Every row gives one point. The window is the flat piece filled in between its corners: a triangle in 3 columns, a solid with four corners in 4, and so on. A path goes straight from each point to the next, and from the last back to the first. List the points from which the path goes on through the window.

Window (4 x 4):
[[ 1.5 -4.6 -7.4 -6.2]
 [ 0.9  3.1  2.8  1.9]
 [-7.3  1.0  6.2 -5.9]
 [ 2.2 -4.0 -0.3 -2.6]]
Path:
(1): [-9.7 -0.8  5.7  0.4]
(2): [-3.5  1.8  5.6 -5.5]
(3): [ 6.8  2.7 -2.4 -6.0]
(4): [-0.3 -4.4 -2.0  1.7]
(5): [-6.9 -1.4  6.0  2.0]
(6): [ 1.0  5.2  5.4 -3.9]
(7): [ 0.0 -0.2  1.2 -8.4]
(8): [-3.5 -4.3  2.1 -2.8]
Through the window after points: none

Window:
[[-6.7  3.0  6.3  1.4  0.3  6.9]
 [ 1.1  3.2  5.6 -3.7  5.0  1.6]
 [-1.6  3.6 -1.2 -0.9  2.0 -0.7]
 [11.3 -4.2 -1.4  0.3 -1.5 -7.4]
 [-1.3  7.0 -0.6 11.8  4.2  4.1]
 [ 6.0 -3.5 -6.7  5.6  7.3 -1.1]]
Path:
(1): [-3.0  1.3  5.0  5.8  7.5  2.1]
(2): [-1.1  0.3  0.1  4.1  6.1 -4.9]
(3): [ 4.0  2.9 -0.7 -1.2  2.4  6.3]
(4): [ 7.6  2.0 -4.5  2.8  4.4  2.0]
(5): [ 2.0 -5.1 -2.0  3.5  7.5 -5.8]
(6): [-3.2  2.9  3.1  5.4  4.2  1.3]
(7): [-2.6  5.5 -1.6  1.4  2.2  7.1]
(8): [ 8.1  1.2 -4.4 -3.8 -3.8  0.0]
(9): [ 4.9 -4.0  4.6  4.6  4.2 -6.5]
(10): [ 3.1 -3.6  2.0  1.3  5.4 -9.5]
(11): [ 4.8  0.7 -1.4 -2.1  0.0 -0.1]
(12): [ 3.2  2.7  2.7 -1.3  1.4  2.5]
(13): [-1.6  0.0  5.3 -2.0  8.1 -4.2]
(14): [-0.3 -0.2  0.2  6.2  5.8 -5.8]
(15): [ 5.7  2.4 -2.5  5.9  1.3  2.6]
(16): [-1.9  7.9 -2.7  1.6  1.4  6.7]
Through the window after points: 2, 8, 12, 14

Window, 8 rows:
[[  5.2  -3.8  -5.1   5.2  -4.7  -5.9   2.8  -3.2]
 [ -8.3  -5.3   1.6 -11.5  -3.6   0.8  -0.9  -5.1]
 [ -0.6   0.8  -8.1   1.3  -1.6  -5.8   3.4  -3.5]
 [  1.5  -2.2  -7.5   5.7   4.7  -2.6  -5.0   3.3]
 [  5.9   2.3  -5.3  -2.9  -6.7   4.4   4.4   4.6]
 [  1.5  -2.1  -5.8   8.0  -0.9   7.0   5.6   5.3]
 [  0.5   6.8   6.5  -4.9  -2.4  -3.0  -0.8   2.1]
 [ -1.6   3.2  -4.6   7.5  -2.2   8.8  -7.0   5.2]]
Path:
(1): [-3.3 -1.4  0.3  1.5 -9.4 -6.2  2.1  5.3]
(2): [-6.1 -4.9 -2.9 -5.0 -6.6 -2.7 -2.1  3.9]
(3): [-1.1 -0.3  1.3 -4.8  0.4  1.7  0.7 -6.2]
(4): [ 1.2  0.8  0.3 -3.7 -0.5  4.6  4.5 -8.5]
(5): [-4.6 -1.6 -5.2 -0.5 -7.1 -2.0 -2.2  6.8]
(6): [-3.4  1.0 -6.5 -1.8 -6.5 -1.6  1.2  7.7]
(7): [ 4.2  4.4  2.9 -1.5 -1.6  2.0  0.5  0.3]
(8): [ 5.5  0.8 -4.4  1.3 -2.4  2.0  2.1 -3.6]
(9): [-6.1 -5.0 -2.8 -4.5 -6.6 -5.7  1.3  4.1]
(10): [-6.0  3.3 -4.8  0.6 -6.3 -1.1 -1.1  6.4]
(11): [ 5.0  2.4  0.0 -0.3  2.0  6.8 -1.3  1.5]
(12): [ 5.8  3.4 -2.5 -2.1 -0.5  3.1  1.4 -0.4]
Through the window after points: 2, 6, 8, 12

Window:
[[ 0.3  5.1  1.4 -5.9  7.8  3.6 -3.9 -5.3]
 [ 7.6 -4.6  1.6  3.2 -2.0 -3.7  5.3 -7.4]
 [-1.0  0.7 -2.9 -2.2  7.7  8.7 -7.0 -4.6]
 [-4.4 -1.9 -5.3 -4.1  6.3 -0.5  0.8 -3.7]
 [ 0.8 -5.1 -3.6 -0.8 -7.5  8.4  1.4  5.4]
 [-4.3 -1.1 -8.2  1.8 -5.6 -2.3 -7.2  1.5]
 [ 1.4 -7.7 -8.4 -1.6  3.1 -7.5  1.9  5.4]
 [ 0.9 -5.8  4.3  1.7 -1.2 -4.9 -1.7 -5.7]]
Path:
(1): [-1.4 -2.9 -1.6 -0.2  4.6 -3.7  3.4  1.7]
(2): [ 5.4 -7.4 -5.2 -1.9  0.9 -3.5  0.4 -2.3]
(3): [-1.8 -5.3 -2.5 -8.8 -3.3 -1.8 -4.8 -5.3]
(4): [-0.1  0.8 -5.1  5.6  5.7 -2.8  0.5 -0.7]
(5): [-3.4  3.1 -1.4 -1.8  5.9 -2.2  2.7 -1.4]
(6): [-1.6 -3.1 -4.5 -4.5  4.3  2.2 -3.1 -4.6]
(7): [ 2.4 -3.1 -3.4 -5.4 -4.5  7.4 -7.4 -3.5]
(8): [-2.9 -2.6 -4.1  3.3  0.3  2.7  3.6  5.6]
Through the window after points: 5, 7

Window (9 x 9):
[[  2.5   3.2   6.0  -0.9  -4.5   5.1   1.5  -2.4  -3.2]
 [ -3.1 -12.2  -5.6  -3.2   6.5  -0.8   0.3  -4.3  -2.5]
 [  1.8  -4.1  -2.9   3.6  -0.3   8.9  -3.7  -1.4  -0.1]
 [  1.6   1.9  -4.9  -2.3  -4.8  -2.9   5.8   2.3  -5.4]
 [ -8.5   0.9  -4.6  -8.7  -9.4  -1.3  -5.9  -2.4  -2.8]
 [ -1.3  -4.7   0.7   7.2   3.5  -3.7   7.9   2.0   2.5]
 [  9.7  -5.7  -1.2  -0.5  -4.1  -3.9  -3.3   2.6   3.7]
 [-11.2   1.5  -0.9  -3.8   4.4  -1.7   5.1   4.0  -1.0]
 [  1.3   3.6   0.9  -1.8  -1.2   2.8  -6.6  -7.1   0.0]]
Path:
(1): [-5.8 -3.4 -2.2 -9.3  1.8  7.1  4.1 -4.6  4.3]
(2): [ 3.6 -2.8 -0.2 -6.2 -1.1 -1.5  3.7 -6.1  3.0]
(3): [ 2.0  1.0  2.3  4.4 -3.6  2.5 -3.5  3.3 -3.0]
(4): [ 2.2  7.0  1.8  0.0 -0.2 -0.9 -9.3 -3.3 -8.2]
(5): [-0.4 -3.0 -1.4 -2.4 -1.0  2.8 -0.8 -5.4  4.1]
(6): [ 2.5 -3.9 -4.0  2.2 -0.9  4.0  3.5 -4.2  2.5]
(7): [-3.3 -3.4  5.5 -4.0  7.2 -4.8 -4.2  2.9 -6.5]
(8): [ 3.3  1.7 -5.2  6.2  2.8 -2.3 -5.5  0.5 -5.9]
(9): [-11.2  -6.0  -0.9 -10.9  -2.9   0.6   5.3  -0.5   4.1]
(10): [ 0.6  1.9 -3.2 -3.6 -5.3  4.8  4.7 -1.5  4.5]
(11): [-1.1 -6.7  0.2  0.6  4.2 -5.1 -1.9  1.3 -7.3]
(12): [-4.2 -0.3 -1.4  1.4 -0.2 -0.3 -0.3  0.3 -5.1]
Through the window after points: 2, 4, 10
